Each row of a before or after table is a point. The points were changed in one or more steps. Then noise was added and the rows were shuffled. The steps act on columns, c1 being the first. Name the steps. A step turns or swaps two columns, mirrors them in a line or flattens them onto one, adds a multiple of one to another, or multiplies or shifts one. Angles are multiples of 10 degrees, from the lower column toward the higher: turns from -170 to 170, lines from 10 to 170 but not 90. Use the fewest steps. Two steps may share a column if one is a turn and the other turns, adds or multiplies; they go together, in the order done. Otherwise the lowest column goes first.

Before, 14 rows:
[[ 0.59  0.59]
 [-0.45  0.09]
 [-0.48  0.20]
 [ 0.06  0.22]
 [-0.40  0.47]
 [ 0.08  0.56]
 [-0.04 -0.20]
 [ 0.17 -0.28]
 [-0.35  0.34]
 [ 0.54 -0.37]
 [-0.33  0.09]
 [-0.08 -0.06]
 [ 1.01 -0.37]
 [-0.66  0.49]]
After:
[[-0.44  0.03]
 [-0.32 -0.03]
 [-0.45  0.00]
 [-0.63  0.00]
 [ 0.54 -0.01]
 [ 1.01 -0.01]
 [-0.04 -0.03]
 [ 0.61 -0.01]
 [-0.04  0.02]
 [ 0.17  0.03]
 [ 0.06  0.01]
 [-0.40  0.00]
 [-0.34  0.02]
 [ 0.09  0.01]]
Steps: multiply c2 by 0

Before, 10 rows:
[[ 0.19 -0.08  0.01 -0.45 -0.33 -0.60]
 [ 0.37  0.13 -0.18  0.47 -0.66  0.16]
 [-0.17  0.42 -0.03  0.09  0.07  0.33]
 [-0.30 -0.10  0.09 -0.35 -0.63 -0.62]
 [ 0.68 -0.22  0.08  0.49 -0.08  0.37]
 [ 0.55 -0.75 -0.89 -0.02 -0.04 -0.62]
 [-0.40 -0.97 -0.09  0.38  0.72 -0.59]
 [-0.71 -0.35  0.01 -0.09  0.35  0.29]
 [ 0.22 -0.76 -0.31 -0.01 -0.63  0.09]
 [-0.19  0.23 -0.73  0.00 -0.12  0.52]]
After (10 x 6):
[[-0.71  0.24  0.03 -0.39  0.32 -0.42]
 [ 0.18  0.29  0.01 -0.74 -0.33  0.50]
 [ 0.41 -0.17 -0.21  0.17 -0.67 -0.11]
 [ 0.20  0.69 -0.30 -0.31 -0.60 -0.32]
 [-0.26  0.30  0.12 -0.66 -0.61  0.53]
 [ 0.68  0.10  0.09  0.20 -0.10 -0.44]
 [-0.19 -0.37 -0.72 -0.35 -0.13 -0.39]
 [-0.20 -0.53 -0.02 -0.17  0.00 -0.19]
 [-0.41  1.08 -0.05  0.10  0.69  0.18]
 [ 0.55  0.90 -0.91 -0.30  0.00  0.30]]
Steps: turn c2 and c6 by 160 degrees; shift c4 by -0.30

Before:
[[-0.55  0.12  0.02 -0.19  0.16 -0.39 -0.46 -0.26 -0.66]
 [-0.36 -0.21  0.65 -0.13 -0.05 -0.98 -0.22  0.05 -0.30]
 [ 0.61  0.19 -0.47  0.31 -0.63  0.23  0.16  0.04  0.52]
 [-0.41  0.01  0.03 -0.64  0.05 -0.47  0.07 -0.44  0.04]
 [-0.19  0.14 -0.86 -0.31 -0.29 -0.23  0.20  0.56  0.83]
 [-0.38  0.73 -0.96  0.79  0.44  0.18  0.59 -0.63  0.48]
 [-0.11 -0.38 -0.30 -0.34  0.38 -0.24  0.10  0.15  0.10]
 [-0.16  0.41  0.38 -0.62  0.55 -0.36 -0.19  0.10 -0.26]]
After, 8 rows:
[[-0.29  0.13  0.51 -0.19  0.15 -0.41 -0.45 -0.26 -0.51]
 [ 0.27  0.39  0.31 -0.64  0.54 -0.38 -0.19  0.10 -0.19]
 [-0.08  0.19 -0.79  0.32 -0.63  0.21  0.15  0.03  0.33]
 [-0.19 -0.03  0.38 -0.66  0.05 -0.50  0.07 -0.45  0.04]
 [ 0.38 -0.24  0.65 -0.10 -0.02 -0.99 -0.23  0.06 -0.23]
 [-1.05  0.72 -0.13  0.81  0.46  0.15  0.59 -0.63  0.31]
 [-0.30 -0.38 -0.06 -0.35  0.37 -0.22  0.08  0.14  0.08]
 [-0.86  0.15 -0.28 -0.31 -0.32 -0.24  0.23  0.56  0.60]]
Steps: turn c1 and c3 by -60 degrees; multiply c9 by 0.7

Before:
[[ 0.61  0.25 -0.81 -0.53  0.28 -0.10 -0.04  0.11 -0.05 -0.37  0.28  0.80
   0.34 -0.57]
 [-0.30  0.36  0.19  0.08  0.05  0.39  0.05 -0.43 -0.13  0.14  0.16 -0.17
   0.20 -0.46]
 [ 0.05  0.34 -0.82 -0.84  0.52 -0.24 -0.08  0.36 -0.14  0.18  0.10 -0.16
   0.29 -0.41]
 [ 0.30  0.86  0.97 -0.01 -0.62 -0.09  0.76 -0.30 -0.35 -0.81 -0.62 -0.88
   0.44 -0.19]
 [ 0.32  0.51 -0.60 -0.12  0.37 -0.44  0.17  0.04  0.08  0.24  0.76 -0.05
  -0.05 -0.37]
 [-0.44  0.67 -0.51 -0.90 -0.03 -0.04  0.09  0.27 -0.30  0.11  0.62  0.42
  -0.12  0.13]
 [ 0.04  0.99  0.98 -0.06  0.09  0.29  0.33 -0.33 -0.36 -0.89 -0.58 -0.67
  -0.35  0.08]
 [-0.52 -0.09  0.22  0.20  0.29 -0.32  0.09 -1.06 -0.32 -0.15  0.33 -0.54
   0.15  0.28]
 [-0.26  0.10  0.33  0.10 -0.07  0.22  0.09 -0.77  0.29  0.16 -0.01 -0.54
  -0.04  0.75]]
After, 9 rows:
[[ 0.05  0.36 -0.80  0.87  0.54 -0.22 -0.09 -0.28 -0.13  0.22  0.09 -0.42
   0.29 -0.40]
 [ 0.30  0.51 -0.60  0.10  0.37 -0.44  0.17 -0.03  0.09  0.23  0.76 -0.14
  -0.06 -0.38]
 [ 0.62  0.25 -0.80  0.47  0.28 -0.12 -0.06 -0.26 -0.05 -0.37  0.29  2.00
   0.36 -0.56]
 [-0.29  0.35  0.20 -0.32  0.06  0.40  0.06 -0.27 -0.14  0.14  0.17 -0.43
   0.20 -0.46]
 [-0.53 -0.08  0.20 -0.82  0.30 -0.31  0.08 -0.68 -0.30 -0.14  0.34 -1.35
   0.14  0.27]
 [ 0.03  0.99  0.99 -0.18  0.08  0.27  0.33 -0.29 -0.37 -0.89 -0.59 -1.67
  -0.37  0.09]
 [-0.44  0.67 -0.50  0.86 -0.03 -0.05  0.10 -0.38 -0.30  0.11  0.61  1.05
  -0.10  0.12]
 [ 0.31  0.86  0.96 -0.19 -0.62 -0.08  0.75 -0.22 -0.34 -0.79 -0.63 -2.21
   0.45 -0.20]
 [-0.26  0.09  0.33 -0.57 -0.05  0.23  0.09 -0.52  0.28  0.16 -0.02 -1.34
  -0.04  0.74]]
Steps: mirror c4 and c8 in the line at 70 degrees; multiply c12 by 2.5

Before (9 x 20):
[[ 0.15  0.34  0.48 -0.57 -0.10  0.27  0.27  0.23 -0.57  0.32 -0.83 -0.03
   0.72 -0.35 -0.02  1.10  0.90  0.31 -0.05 -0.88]
 [ 0.51  0.04  0.04  0.43  0.16 -0.26  0.49  0.16 -0.02  0.13 -0.32  0.21
  -0.44 -0.35 -0.24  0.05 -0.39 -0.05 -0.08 -0.30]
 [ 0.58  0.20 -0.12  0.19 -0.06 -0.36 -0.15 -0.17  0.64  0.28 -0.64 -0.04
  -0.53  0.45 -0.02  0.09  0.44 -0.07 -0.17 -0.01]
 [ 0.43 -0.31 -0.40  0.47 -0.09 -0.48  0.79  0.23  0.00 -0.15 -0.30 -0.21
  -0.04  0.05  0.06 -0.32  0.34 -0.06 -0.42  0.22]
 [-1.09  0.01  0.79 -0.70 -0.14 -0.21  0.27  0.35  0.13 -0.22  0.71  0.41
   0.24  0.15  0.04 -0.09 -0.10 -0.06 -0.51 -1.00]
 [ 0.19 -0.18 -0.36  0.37 -0.54 -0.40  0.27  0.01  0.07  0.51 -0.81  0.38
   0.25  0.08 -0.07 -0.20  0.19 -0.52  0.14  0.08]
 [-0.83  0.15  0.97 -1.13 -0.03  0.66 -0.06  0.10  0.32  0.00  0.85  0.50
  -0.29 -0.25 -0.34 -0.31  0.07 -0.23 -0.65 -0.28]
 [ 0.66  0.69  0.35 -0.39 -0.33  0.16 -0.14  0.58 -0.64 -0.27 -0.64 -0.03
   0.60 -0.18  0.07  0.46  0.69  0.27  0.36 -0.74]
 [-0.69  0.63  1.20 -0.67  0.14 -0.01  0.24 -0.19 -0.33  0.38  0.77  0.41
   0.29 -0.13 -0.52 -0.39 -0.09  0.34 -0.48 -0.45]]
After (9 x 20):
[[-0.68  0.62  1.20 -0.66  0.14  0.00 -0.31 -0.20 -0.32  0.37  0.79  0.40
   0.30 -0.15 -0.47 -0.36  0.20  0.33 -0.52 -0.46]
 [ 0.18 -0.18 -0.36  0.34 -0.53 -0.39  0.08  0.05  0.06  0.53 -0.82  0.39
   0.26  0.08 -0.27 -0.23  0.49 -0.52  0.13  0.06]
 [ 0.17  0.34  0.47 -0.57 -0.10  0.25  0.13  0.25 -0.56  0.30 -0.85 -0.02
   0.72 -0.35 -0.23  1.11  1.18  0.32 -0.05 -0.87]
 [-1.07  0.00  0.77 -0.70 -0.16 -0.21  0.15  0.34  0.14 -0.22  0.72  0.43
   0.24  0.16 -0.21 -0.11  0.19 -0.05 -0.52 -0.99]
 [ 0.43 -0.31 -0.40  0.46 -0.08 -0.51  0.44  0.24  0.01 -0.14 -0.32 -0.22
  -0.06  0.05 -0.67 -0.29  0.64 -0.07 -0.41  0.22]
 [-0.82  0.14  0.95 -1.13 -0.04  0.66 -0.32  0.09  0.34  0.01  0.84  0.51
  -0.30 -0.25 -0.10 -0.34  0.36 -0.21 -0.66 -0.28]
 [ 0.58  0.21 -0.13  0.19 -0.06 -0.36 -0.09 -0.18  0.65  0.28 -0.64 -0.05
  -0.51  0.44  0.11  0.10  0.73 -0.06 -0.18 -0.03]
 [ 0.65  0.69  0.33 -0.40 -0.34  0.19 -0.02  0.58 -0.64 -0.26 -0.64 -0.02
   0.60 -0.17  0.18  0.44  1.00  0.29  0.38 -0.75]
 [ 0.52  0.06  0.04  0.40  0.17 -0.27  0.05  0.17 -0.01  0.13 -0.29  0.21
  -0.45 -0.38 -0.55  0.03 -0.10 -0.04 -0.07 -0.31]]
Steps: turn c7 and c15 by -60 degrees; shift c17 by 0.30

Before:
[[-0.67 -0.04 -0.50 -0.22 -0.36 -0.26  0.42  0.52  0.23  0.21 -0.06 -0.80
  -0.66 -0.37 -0.23  0.25  0.43 -0.48 -0.18 -0.70 -0.35  0.84 -0.16 -0.56
  -0.59  0.60  0.24 -0.24  0.91  0.43 -0.89  0.06 -0.50  0.20 -0.13 -0.43
   0.58 -0.78  0.49 -0.47 -0.23 -0.72 -0.57  0.48 -0.25 -0.46 -0.08 -0.56]
 [-1.12 -0.28 -0.03 -0.28  0.19 -0.50  0.60 -0.31  0.57  0.53  0.43 -0.29
  -0.31 -0.33  0.31  0.17 -0.54 -0.58 -0.31 -0.41 -0.04 -0.43  0.38 -0.49
  -0.15  0.11 -0.51  0.29 -0.13 -0.63  0.39 -0.35  0.19 -0.43  0.61 -0.40
  -0.13 -0.30 -0.38 -0.42  0.33  0.04 -0.37  0.11 -0.63  0.03 -0.82  0.61]
 [-1.22 -0.84  0.31  0.21 -0.29 -0.08 -0.16  0.02 -0.12 -0.09  0.66  0.01
  -0.19  0.61  0.50 -0.46 -0.25  0.02 -0.53  0.00  0.09 -0.09  0.40 -0.65
  -0.44  0.36 -0.29 -0.09  0.81  0.21 -0.24  0.27 -0.11 -0.48 -0.03 -0.03
  -0.09  0.21 -0.26 -0.22 -0.39 -0.49 -0.09 -0.42  0.69  0.00  0.01  0.11]
 [-1.37  0.33 -0.36 -1.10  0.91 -1.08 -0.37 -0.67 -0.88 -0.04  0.03 -0.73
   0.24  0.22  0.03 -0.55 -0.31 -0.26  0.56  0.58 -0.89 -0.43 -0.43 -0.68
   0.37 -0.39 -0.16  0.03 -0.12  0.37 -0.52  0.74  0.35  0.24  0.78  0.37
   0.17  0.12 -0.35 -0.35 -0.50 -0.83 -0.12  0.59  0.03 -0.26  0.13 -0.01]
 [-0.44 -0.77 -0.21  0.15  0.30  0.11  0.49 -0.78  0.16 -0.56  0.41 -0.21
   0.00  0.28 -0.17  0.63 -0.38  0.70 -0.53 -0.06 -0.15  0.56  0.06 -0.03
  -0.55  0.65 -0.40 -0.10  0.87  0.51 -0.35 -0.07 -0.60 -0.17 -0.56 -0.70
   0.06 -0.01 -0.11 -0.58 -0.08 -0.52  0.14  0.30 -0.62  0.62  0.06 -0.49]
 [-0.51 -0.49  0.36  0.12  0.28  0.28 -0.22  0.43  0.61  0.09 -0.57 -0.23
  -0.33  0.28 -0.01  0.34 -0.08 -0.57 -0.84 -0.51 -0.16 -0.40 -0.37 -0.29
   0.01  0.15  0.57  0.06  0.58 -0.27  0.29  0.95 -0.66  0.21  0.14  0.15
   0.01  0.46 -0.03 -0.55 -0.48  0.46  0.20  0.37 -0.38 -0.26 -0.62  0.03]
 [-0.04  0.06 -0.04 -0.34 -0.35 -0.50 -0.21  0.20 -0.43  0.38  0.03  0.48
   0.71  0.36  0.76 -0.64  0.14 -0.47 -0.19 -0.48 -0.88  0.75  0.63 -0.70
   0.19  0.46 -0.70 -0.73  0.07  0.13 -0.80 -0.44 -0.41  0.26  0.69 -0.11
   0.47 -0.20  0.24 -0.01 -1.04 -0.41 -0.39 -0.31  0.06  0.75  0.21  0.23]
 [-0.15  0.08 -0.24 -0.75 -0.43 -0.21 -0.61 -0.44  0.29 -0.19  0.72 -0.36
   0.06  0.34  0.17  0.01  0.72  0.68 -0.43 -0.42 -0.44 -0.02  0.33 -0.27
   0.34  0.02  0.40  0.04 -0.58  0.15  0.22  0.36 -0.22  0.70 -0.61  0.63
   0.46 -0.79  0.83  0.15  0.42  0.34  0.15  0.12  0.74  0.25 -0.50 -0.20]]
After:
[[-0.05  0.01  0.02 -0.35 -0.37 -0.48  0.10  0.20 -0.01  0.38 -0.03  0.51
   0.71  0.35  0.78 -0.59  0.16 -0.47 -0.20 -0.48 -0.87  0.78  0.62 -0.73
   0.18  0.48 -0.72 -0.71  0.10  0.14 -0.76 -0.38 -0.44  0.19  0.69 -0.09
   0.47 -0.22  0.23  0.01 -1.03 -0.35 -0.41 -0.29  0.07  0.77  0.20  0.26]
 [-0.40 -0.76 -0.17  0.15  0.24  0.16  0.28 -0.79 -0.17 -0.52  0.41 -0.27
   0.03  0.28 -0.15  0.60 -0.37  0.71 -0.48 -0.05 -0.18  0.59  0.12 -0.03
  -0.51  0.67 -0.43 -0.08  0.83  0.49 -0.37 -0.06 -0.63 -0.21 -0.56 -0.68
   0.08  0.02 -0.10 -0.60 -0.05 -0.51  0.15  0.33 -0.63  0.66  0.10 -0.40]
 [-1.17 -0.29 -0.02 -0.26  0.18 -0.49  0.23 -0.33 -0.14  0.51  0.44 -0.26
  -0.30 -0.27  0.30  0.19 -0.51 -0.58 -0.36 -0.43 -0.06 -0.43  0.39 -0.47
  -0.22  0.10 -0.49  0.25 -0.12 -0.66  0.37 -0.34  0.18 -0.43  0.58 -0.45
  -0.14 -0.28 -0.38 -0.46  0.32  0.04 -0.39  0.11 -0.62  0.05 -0.83  0.58]
 [-0.12  0.09 -0.21 -0.71 -0.43 -0.24 -0.55 -0.42  0.35 -0.24  0.69 -0.39
   0.10  0.33  0.20  0.00  0.71  0.70 -0.43 -0.40 -0.44  0.05  0.31 -0.29
   0.35  0.04  0.38  0.04 -0.56  0.18  0.20  0.33 -0.27  0.68 -0.60  0.63
   0.47 -0.72  0.77  0.12  0.43  0.37  0.19  0.11  0.75  0.25 -0.52 -0.19]
 [-0.67 -0.02 -0.53 -0.22 -0.35 -0.26  0.21  0.56 -0.11  0.22 -0.05 -0.79
  -0.65 -0.35 -0.22  0.25  0.44 -0.48 -0.18 -0.74 -0.29  0.84 -0.15 -0.50
  -0.56  0.60  0.23 -0.26  0.92  0.42 -0.93  0.04 -0.53  0.14 -0.14 -0.44
   0.55 -0.81  0.56 -0.53 -0.22 -0.74 -0.60  0.49 -0.28 -0.46 -0.08 -0.58]
 [-1.19 -0.84  0.33  0.15 -0.30 -0.11 -0.04  0.05  0.08 -0.13  0.68  0.07
  -0.20  0.65  0.47 -0.46 -0.25  0.05 -0.55 -0.02  0.10 -0.09  0.36 -0.67
  -0.42  0.35 -0.31 -0.13  0.83  0.21 -0.27  0.25 -0.09 -0.48 -0.04 -0.07
  -0.08  0.19 -0.27 -0.28 -0.41 -0.47 -0.10 -0.41  0.69 -0.01  0.02  0.15]
 [-1.38  0.32 -0.40 -1.14  0.89 -1.06  0.05 -0.61 -0.03 -0.01 -0.01 -0.75
   0.26  0.21  0.03 -0.54 -0.33 -0.28  0.52  0.60 -0.87 -0.43 -0.45 -0.65
   0.38 -0.36 -0.17  0.06 -0.13  0.42 -0.51  0.74  0.39  0.20  0.85  0.35
   0.22  0.11 -0.34 -0.33 -0.54 -0.83 -0.13  0.58  0.01 -0.28  0.18  0.03]
 [-0.50 -0.53  0.33  0.10  0.27  0.25 -0.45  0.45  0.26  0.08 -0.56 -0.21
  -0.37  0.26 -0.01  0.36 -0.07 -0.53 -0.87 -0.50 -0.15 -0.32 -0.41 -0.29
   0.02  0.10  0.57  0.03  0.52 -0.26  0.30  0.89 -0.65  0.16  0.13  0.13
   0.02  0.43 -0.08 -0.53 -0.45  0.46  0.24  0.43 -0.40 -0.22 -0.60  0.02]]
Steps: flatten c7 and c9 onto the line at 150 degrees
